Each row of a before or after table is a point. One or more steps were done to the points. Then noise was added and the rows were shuffled. The steps act on how far a point lies along the listed directions, d1 being the first. What was done? A step turns or swaps two directions, mirrors them in a line or flattens them onto one, adds a multiple of one to another, or multiplies one. Angles are multiples of 10 degrees, from the lower direction toward the higher: turns from -170 to 170, lines from 10 to 170 but not 90. Use the fewest steps. Two steps may share a direction if one is a turn and the other turns, adds or multiplies; they go together, in the order done. Otherwise the lowest direction goes first.

Directions:
(1): -.40; .25
(2): .25; .40
Before:
-.56; -.19
.03; .08
.15; .38
.17; .50
.00; -.13
.20; -.13
.42; .26
-.44; -.67
.35; -.26
After, 9 rows:
-.07; .54
-.04; -.82
.47; -.08
-.07; .41
.08; -.14
.23; .43
-.02; .06
-.37; -.43
.25; -.05
Steps: turn d1 and d2 by -30 degrees

Directions:
(1): -.05; -.29; -.46; -.37
(2): -.18; -.55; .12; .30
Before, 10 rows:
-.01; .11; -.15; -.28
-.15; -.48; .03; .33
-.30; -.42; .02; .20
.12; .11; -.20; -.44
-.01; -.71; -.12; .37
.05; -.17; -.73; -.38
.01; -.28; .12; .00
-.13; -.41; -.18; -.12
.13; .29; -.16; -.34
.07; .01; -.12; -.09
After:
.01; .06; -.28; -.39
.38; .83; -.94; -.93
.19; .50; -.20; -.45
.07; -.48; -.16; .24
-.14; -.45; .03; .33
.02; -.24; .13; -.03
.26; .51; -.28; -.66
.13; .16; -.16; -.19
.08; .38; -.20; -.43
-.27; -.32; .00; .15
Steps: add -1.5 times d1 to d2

Directions:
(1): .00; .02; .63; -.08; -.28; -.32; .54; .02
(2): .45; .38; .34; .48; -.18; .25; -.28; -.09
(3): .12; -.27; .40; -.39; .26; .00; -.36; -.53
(4): -.66; .36; .18; .30; .28; -.21; -.16; -.18
(5): -.41; .07; .20; -.32; -.38; .61; -.11; .15
(6): .10; .02; .32; -.11; .53; .05; -.11; .67
Before, 11 rows:
-.18; .41; .27; .23; -.36; .10; -.08; -.18
.61; -.17; .10; -.10; .06; .07; -.29; .00
-.26; .23; .39; .15; -.66; .15; .14; -.31
.17; .02; .11; -.06; .25; -.04; -.24; .25
-.13; -.19; .57; -.34; .81; -.29; -.27; -.22
.29; -.19; .49; .11; .94; -.10; -.61; -.39
-.12; .28; -.10; .42; -.72; -.20; .34; -.60
-.51; .06; -.24; .08; -.51; .09; .04; -.48
.05; .08; .27; -.17; -.87; .35; .06; -.47
.17; -.08; .48; -.33; .09; -.27; .11; -.09
.37; -.07; .10; .43; .24; .01; -.22; -.17
After (11 x 8):
-.02; .03; .62; -.47; -.02; .67; -.42; .20
.21; -.13; .14; -.26; -.30; .66; -.44; -.18
.31; -.12; -.90; .26; .49; -.14; -.02; .35
.14; .10; -.12; .23; .05; -.35; .00; -.03
-.23; .38; -.11; .51; -.06; -.14; -.21; -.02
-.09; -.16; .16; -.46; -.37; .53; .05; .28
-.15; .19; -.01; -.15; -.55; .76; -.45; -.23
.37; .17; -.58; .86; .39; -.10; .02; .58
.03; .06; -.46; .01; .30; -.02; -.39; -.12
.45; .04; .15; -.16; -.28; .35; -.23; .03
.13; .13; .19; .55; .15; .09; -.05; .22
Steps: turn d1 and d3 by 130 degrees; turn d4 and d5 by 150 degrees; turn d5 and d6 by 110 degrees

Directions:
(1): -.03; -.06; .23; .61; .40; -.24; .60; .29; -.04; -.16; -.22; .37
(2): .24; .58; -.25; .18; -.69; -.17; .11; .18; .16; -.24; .24; .34
(3): .03; -.34; .12; -.37; .14; -.04; -.48; .41; -.04; -.47; .15; .62
(4): .44; -.18; .19; .62; -.17; .34; -.52; -.36; .01; .00; -.29; .19
(5): -.18; -.54; -.15; -.02; -.35; .00; .13; .19; .82; .09; -.32; -.02
(6): -.65; -.22; -.14; .53; -.04; -.12; -.24; -.15; .02; -.20; .61; -.13
Before:
-.30; -.07; -.02; .32; -.13; .06; .13; -.35; .09; .45; .17; -.50
-.20; -.31; -.03; .86; -.04; .37; .21; -.22; .35; .25; -.12; -.30
-.11; -.64; .28; -.06; .32; .01; .21; .32; .11; -.12; .01; .12
.33; .20; -.22; -.94; .01; -.06; .49; .06; .03; .08; -.23; -.22
.25; .21; -.01; -.21; .12; -.05; -.08; .16; -.23; .14; .23; .10
.08; .18; -.11; -.57; -.43; .20; -.51; -.29; -.18; .04; .19; -.34
-.17; -.12; .08; -.24; .47; .35; -.65; -.42; -.34; .22; .10; -.07
.03; .33; -.59; -.54; -.40; -.19; .65; .30; .53; .32; -.20; -.28
.57; -.34; .07; .21; .06; .27; -.14; .26; .00; .03; -.52; .64
After, 9 rows:
-.46; .01; -.33; -.73; -.50; -.03; -.18; -.09; .19; .05; .40; -.56
.40; .09; .50; .36; .56; .23; .11; -.26; -.78; .08; .03; -.06
.04; -.10; .15; -.47; .55; .10; .10; .57; -.29; -.29; .10; .45
-.40; .08; -.23; .56; .23; -.09; .25; .00; -.41; .08; .43; -.06
.03; -.12; -.15; .25; -.22; .00; .00; -.02; .31; .32; .10; -.16
-.49; .18; -.13; -.58; .51; .13; .02; -.31; -.28; .48; .18; -.51
.03; -.39; -.14; .44; -.20; .19; -.59; -.49; .05; -.29; .26; .01
.09; -.26; .17; -.65; .16; -.01; -.17; .34; -.04; -.02; .04; .31
.28; -.24; -.23; .30; -.35; .15; -.82; .07; .18; -.38; .12; .60
Steps: add -0.7 times d1 to d4; turn d4 and d6 by 160 degrees; turn d3 and d5 by -150 degrees; add 1 times d2 to d5
